Each point is reached from the start by the listed moves, each made 0, 1 or 2 times, or once backwards (-1), plus a little noise. Is the number of moves made odd or even? Then give how often each move was made.

Moves:
(1): [-11 -24]
(2): [ 29 -13]
Start: [-8 -3]
Points:
[ 39 -54] => odd (1, 2)
[-38  10] => odd (0, -1)
[-49 -14] => even (1, -1)

Moves:
(1): [-3 -8 -9 18 -1  9  6  5 26 -5  2  8]
(2): [ 1 18  8 -4  8  3 11 -5 -8 15 18 20]
(3): [  1   9  -1  -3  13 -13  18   9  12  12 -15  -9]
(4): [  4  13  22   8  -5 -11   0   5   7   8   5 -32]
(5): [-12  11   6   2 -13 -12  -7 -14   1  -5 -11  -1]
(6): [ 25  45   0  17 -22  -9  19  24  -2   2  -4   6]
(7): [ -1 -10  -2  -5 -17  -3  -7   4   6  18 -11   0]
(8): [ 19   6  36  -5  -8 -17 -17  -5  15   6   9 -16]
(9): [ 10   3  24 -24   9   3   0  -5   9   6   7  -1]
Start: [  4  -1   7   0  -9  18   3  25   8   6  -7 -16]
Points:
[  5  18 117 -68  -5 -18 -30 -28   6  73  28 -40] => odd (-1, 2, 0, 1, 1, -1, 1, 1, 1)
[ 15 106 -41  65 -61 -33  71  67  44   3 -80  17] => odd (1, 0, 2, -1, 2, 2, 0, 0, -1)
[-16 -31 -38  25 -19   2  25  40  92  10 -75  -5] => even (2, -1, 2, -1, 1, 0, 1, 0, 0)
[  5  -9  -8  10  21  31  63  80  89  48 -33 -36] => odd (2, 0, 2, 1, -1, 0, 1, -1, 1)
[-27  39 -19  17  -4 -25  43  41 -11  24 -62 -60] => odd (-1, 0, 2, 1, 1, 0, 0, -1, -1)
[ 16  32  66 -58  33 -23  23  13  27   6 -43 -67] => even (-1, -1, 2, 0, 1, 0, -1, 0, 2)

Moves:
(1): [ -3  12   3   3   0   4 -10 -16  -1  -5  22  14  13 -13   4 -12   6 -10
 -12]
(2): [ -2  -5   1  -4  11   2  15  -3  15   3  -6   8   4  -4  -8  -5 -14 -14
  -4]
(3): [  6   0  -9 -18   2 -15   7   3 -14  -1  -2   9 -31 -11  -3   2   7  -1
  12]
(4): [-16  10  -3   0  -1  14   7   0  -1 -15   0  -8   7   6  -2  -5  17  -1
  10]
(5): [ -2  -5  18 -13  -1   3   1  15   4   0  14   8  -7  -1  10   0  -3   4
  -1]
(6): [  0   9  -4  -8   0  -1   3   2 -13  11   5  10  -2  10   9   1  -1 -10
  -1]
(7): [ -9  -8  -9  -8  -6 -18 -17  12  -4  -9  11   2  -4  25   3  -2  -1   5
  -9]
(8): [ 11  -1   0 -10  -9  -5  -6  21  -7  18   4 -15  10  -7  -5   3  -5 -25
 -10]
(9): [  3  -7  -7   0  22  17 -16  17   2  -1   0  13  -2   2   6  -1  -6  -5
   9]
(10): [ -9  -2 -11   1  -8   2   2 -10   1   8   0 -12  -9  -9   6   2  -2   1
   2]
(11): [ 14  20  -8  -5  -8  24  14  -2  13  -6   1   0   0  -2   3 -22  -9   3
   5]
(12): [ 11 -19   2 -16  15  17  -5  -8  -7   8   7  -3  -1  -7   5  -2   2   3
  -4]
(13): [ 10   3   6  -2  26  -1  18   5 -13   4  13  -4  -2 -14  19   2   0   1
  10]
(14): [ 12 -28  17  27  -8  -3   0   3   0  -4   4   3   6  -6  -3  -7   4  -1
  -1]
(15): [ 13   6   0  -6 -13 -15 -11  -5   2  -7 -18   2  -1   6   6  -1   5  -4
  -1]
(16): [ -8  -5  -6   1   7  -8  10  -4 -18  -1  -5  11   8  -1  13   1   3   9
   4]
(17): [-2 -5 -9  0 -5 -3 -5 -8  4  6  5 10  7 -5 -4 -1 14 -3 12]
(18): [-16 -11   2  -2  16 -13  -7 -19  -4  -6  -1 -16  -2  -2 -19  -1 -15 -29
  16]
Start: [  7  -4   2  -6   4  -9  -4  -2 -11  -5   0  -3  -4  -5   0 -11  -8  -3
   1]
Points:
[  73  -22    0 -115  -66  -45  -20   47  -90  -10   80   27  -23  -23
   81  -54   99    5    5] => even (1, -1, 2, 2, 2, 0, 2, 2, -1, 0, 1, 2, 1, 1, 2, 1, 2, -1)
[ 99 -42  64 -72  49  21 -59  88 -43 -19 111   6 -21   0  80 -51 -21 -11
 -30] => even (1, -1, 0, 0, 2, 0, 2, 1, 1, -1, 1, 2, 2, 1, 1, -1, -1, 0)
[ -4  50  27 -71  -2 -65  21  59 -78  48 103  63  13 -50  48   5  31 -35
 -33] => even (2, 0, 1, 0, 2, 1, 0, 2, -1, -1, -1, -1, 1, -1, -1, 1, 1, -1)
[108 -41  17  16  61  95  -3   5 -30 -35  41  67  38 -69  95 -92  -2  37
 -16] => odd (2, 0, 0, 0, 0, -1, 0, 0, 2, 0, 2, 2, 1, 2, 1, 2, -1, -1)
[  6 -46 -37  14 -42 -68  31 -73 -45   5  11  65 -46 -84  38 -20  56  68
  22] => odd (1, 0, 2, -1, 0, -1, 0, -1, -1, 2, 0, 0, 0, 1, 0, 2, 2, -1)
[ -35  -48  -34 -108   65   32  -58   72 -121    7  116   71  -13   28
   85  -32   44  -17   24] => even (1, -1, 1, 2, 2, 2, 2, 1, 2, 0, 0, 2, 0, 0, -1, 2, 1, 0)
[ 39 -63  31 -30  94  21  -3  80 -74  29  16 -55  16 -18  71  -5 -49 -75
  32] => even (-1, 0, -1, 1, 1, 1, 0, 2, 2, 1, 0, 1, 2, 1, 1, 1, -1, 1)
